Each row of a before or after table is a point. One or more steps were done to the points. Then noise was added and the rows were shuffled. The steps act on columns, c1 being the first. Write out the steps. A step turns or swaps two columns, mirrors them in a line or flattens them onto one, adds a multiple of one to another, or multiplies or shifts one. Angles are multiples of 10 degrees, from the lower column toward the higher: turns from -170 to 170, lines from 10 to 170 but not 90. Use the fewest steps. Two steps may share a column if one is a turn and the other turns, adds or multiplies; they go together, in the order done. Otherwise the lowest column goes first.

Before:
[[ 2.0 -3.9]
 [-7.0 -3.1]
 [-5.4 -0.1]
 [-2.2 -2.3]
 [-0.3  6.2]
 [-1.0  0.5]
 [ 2.8  1.2]
 [-4.8 -6.1]]
After:
[[ 1.3  6.2]
 [ 1.8 -4.1]
 [ 3.6  1.2]
 [-6.2 -5.6]
 [-0.8  0.3]
 [-4.9  0.6]
 [-7.6 -1.4]
 [-2.1 -2.4]]
Steps: turn c1 and c2 by -10 degrees

Before:
[[ 0.1 -2.7]
 [-2.5  6.3]
 [ 3.5  5.9]
 [ 4.6  4.0]
 [ 1.8  4.2]
 [ 4.8 -1.8]
 [ 4.5  4.7]
 [ 0.8  4.5]
 [ 4.4  0.5]
 [-5.8  5.1]
 [ 0.7  0.9]
 [-1.8 -1.7]
 [-5.8 -1.0]]
After:
[[-0.8  6.4]
 [ 4.5  3.3]
 [-2.0  6.6]
 [ 1.9 -1.4]
 [ 2.4  3.8]
 [-0.6  5.9]
 [-2.0  4.0]
 [-0.2 -2.5]
 [-3.2  3.4]
 [-7.5 -1.1]
 [-2.5 -5.2]
 [-0.1  1.4]
 [-6.9  2.0]]
Steps: turn c1 and c2 by 50 degrees

Before (9 x 3):
[[ 0.9  4.8 -0.2]
 [-3.1  4.8 -2.0]
 [-2.7  1.3 -1.5]
 [-1.5 -2.7  4.4]
 [-2.3 -0.1  0.2]
 [ 1.7  2.6 -0.3]
 [ 5.9  0.1  5.8]
 [ 4.5 -1.4  2.6]
 [ 9.0  4.8  8.1]]
After (9 x 3):
[[10.5 -7.5  0.1]
 [ 3.6  3.9  0.1]
 [ 0.4 -3.1 -0.7]
 [ 3.9 -1.6  3.4]
 [-2.4  0.7 -2.3]
 [-0.6  2.0 -1.2]
 [-2.8 -1.3 -5.1]
 [ 0.2 -3.8 -3.2]
 [ 7.6 -2.9  2.0]]
Steps: turn c1 and c3 by -70 degrees; turn c2 and c3 by -130 degrees

Before, 12 rows:
[[ 0.9 -0.2  0.1 -4.6]
 [-3.1 -1.6  3.6 -4.7]
 [ 3.2  2.1  4.1  0.2]
 [ 0.6 -0.2 -0.2 -2.4]
 [ 5.4 -3.6  3.5  1.2]
 [-1.6  2.6  8.6 -2.0]
 [-2.1  3.4  1.1 -7.2]
 [ 0.6  0.3  4.5 -4.7]
 [ 3.4 -0.5 -4.0  0.1]
 [-2.1 -6.5  4.1  3.2]
 [ 1.1 -5.6  2.9 -4.9]
 [ 4.9 -7.1  2.4 -8.7]]
After:
[[ -1.3  -6.9  -2.4  -0.5]
 [  1.7  -0.5  -4.0  -0.2]
 [ -0.8   6.7   4.4  -4.8]
 [  0.7   2.2   0.2  -3.9]
 [  0.9  -2.0  -2.5  -6.8]
 [ -0.9   3.2  11.0  -0.6]
 [ -1.5   0.8   2.0  -4.9]
 [  1.4   1.8   6.1   1.5]
 [  2.2  -1.6  -4.5 -11.0]
 [  0.3   1.0  -0.6  -2.1]
 [  0.6   2.2   4.8  -3.8]
 [  2.1  -3.3  -0.1  -1.3]]
Steps: multiply c1 by 0.4; add 1 times c2 to c3; turn c2 and c4 by 30 degrees

Before (14 x 6):
[[ 1.5 -1.0  0.6  6.7 -8.4 -2.5]
 [-0.5  7.5  0.3 -0.4 -6.6 -0.6]
 [-3.6  3.2  0.3  9.9 -3.6 -0.1]
 [ 1.5  0.9 -0.7 -6.7  0.9 -1.3]
 [ 4.9  7.0 -3.5  2.2 -1.6 -0.3]
 [ 0.4 -0.4 -6.5  9.1 -4.5  0.6]
 [ 2.2 -5.2 -3.6 -0.2 -6.7 -0.6]
 [-4.4 -1.3 -3.9  0.6  1.6 -0.4]
 [-1.4  7.9 -1.0  5.1  5.5 -1.3]
 [ 4.1 -2.8  2.6 -1.9 -0.8  1.6]
 [ 3.6 -1.2  2.4  4.1 -0.6 -4.1]
 [ 4.6  1.6 -9.4  4.7  1.9 -1.0]
 [ 2.0  1.0  6.0 -0.2  0.2 -2.1]
 [ 2.4 -1.5 -1.4  5.5  0.4 -2.7]]
After (14 x 6):
[[ -0.7   1.4  -1.9   2.2   3.3  -2.5]
 [  6.3  -0.2  -0.2   0.5   3.3   7.4]
 [ -0.9  -2.7  -0.6  -5.8   1.6  -1.9]
 [  0.0  -0.2   3.1  -1.7  -3.6  -1.1]
 [ -4.1  -1.2  -0.9  -5.3  -3.6   7.6]
 [ -2.6  -1.1   7.4  -7.6   1.7   1.8]
 [ -0.7  -4.3  -3.9  -3.1   2.4  -1.0]
 [  4.7   0.1  -3.7  -9.0  -0.4   3.4]
 [  0.1  -0.6   2.6  -2.9   4.1   6.8]
 [  7.0  -2.6  -2.9  -6.0   5.1  -0.8]
 [  3.7   0.4   2.8 -11.2   2.2  -1.0]
 [ -1.1  -1.8  -5.8   2.2   1.6   0.7]
 [ -1.0  -1.6   2.6   6.3   0.4   1.0]
 [  4.9  -0.6   3.4  -0.8   4.6  -5.4]]
Steps: multiply c1 by 0.7; turn c1 and c5 by 120 degrees; swap c2 and c6; turn c3 and c4 by 160 degrees
